Each point is reached from the start by the listed moves, each made 0, 1 or 2 times, or once backwards (-1), plus a little noise. Is the number of moves made odd or even? Then give how often each move was made.
In the rows, zero is written as 128.

Moves:
(1): [151  86 139]
(2): [166 165 109]
(3): [138 150 170]
Start: [118 158 124]
Points:
[169 127  71] => odd (1, 1, -1)
[163 221 152] => even (0, 1, 1)
[151 133 177] => even (1, 0, 1)

Moves:
(1): [135 119 120 149 120 142 114 134 132 121]
(2): [161 157 119 128 125 125 169 123 129  99]
(3): [136 119 157 123 122 141 105 136 141 125]
(4): [129 124 131 140 141 155 125 130 133 142]
(5): [140 119 129 130 147 109 138 151 127 103]
(6): [134 126 114 116 133 147 110 130 115 125]
(7): [125 110 127 129 120 136 141 125 119 123]
(8): [130 146 137 139 116 124 124 140 101 131]
Start: [116 126 134 112 122 138 126 139 117 122]
Points:
[145 176 136 101 149 141 165 134 128 120] => even (-1, 1, 0, 1, 0, 0, -1, 0)
[131 174  95 107 100 200 174 122  10 133] => odd (-1, 1, -1, 1, -1, 2, 2, 2)
[235 110 155 149 149 180 155 193 184   7] => even (2, 2, 2, 1, 2, 0, 0, -1)
[137 149 128  79 107 102 196 122 101  81] => even (-1, 1, 0, -1, 0, 0, 1, 0)
[149 181 148  71  69 163 120 138  35 104] => even (-1, 1, 1, -1, -1, 2, 1, 2)

Moves:
(1): [126 118 121 127 138 124 133 115 117 130 121 121 132 123 126]
(2): [123 144 131 122 130 134 145 118 125 128 127 123 130 144 149]
(3): [136 131 143 133 139 142 139 131 123 114 120 115 115 129 143]
(4): [136 129 136 136 139 125 137 139 136 132 143 125 129 135 125]
(5): [104 135 127 130 139 119 128 124 140 129 119 126 122 128 121]
(6): [126 126 121 123 134 148 117 124 136 134 118 128 131 136 112]
(7): [131 121 120 134 129 138 135 140 124 124 122 135 126 119 124]
(8): [134 135 129 127 130 127 126 141 122 131 120 131 123 137 120]
(9): [142 124 124 127 136 125 133 117 134 122 118 147 113 142 135]
(10): [133 135 131 127 120 133 137 127 140 143 122 133 124 123 127]
(11): [124 120 131 121 144 133 116 129 124 142 144 130 119 126 133]
(12): [130 133 121 150 128 114 114 135 114 141 114 118 132 135 134]
Start: [134 124 147 137 110 128 135 122 125 124 133 123 132 137 129]
Points:
[168 179 157 127 134 132 164 114 141  99 104 147 111 249 151] => even (-1, 2, 0, 1, 0, 1, -1, 2, 2, -1, -1, 0)
[ 98 144 173 184 218 117 148  91 116 158 108  36 115 179 166] => odd (2, 1, 2, 2, 2, 1, -1, -1, 0, 0, 1, 2)
[146  80 126 107 189 164 173  63 125 105 143 149 108 165 142] => even (2, 1, 0, 1, 0, 1, 1, -1, 2, -1, 1, -1)
[151 151 168 137 183  99 149  99 100 160 101 131  59 194 187] => even (1, 1, 1, 0, 1, -1, -1, 2, 2, 1, 2, 1)
[117  93 117 131 209 122 146  94 166 186 132 164  90 160  92] => even (2, 0, -1, 2, 2, 1, 1, 0, 2, 1, 2, 0)
[108 137  96 142 115 123  96  66 100 194  62  97 165 169 116] => odd (2, 1, -1, -1, 0, 2, -1, 0, 0, 1, 0, 2)
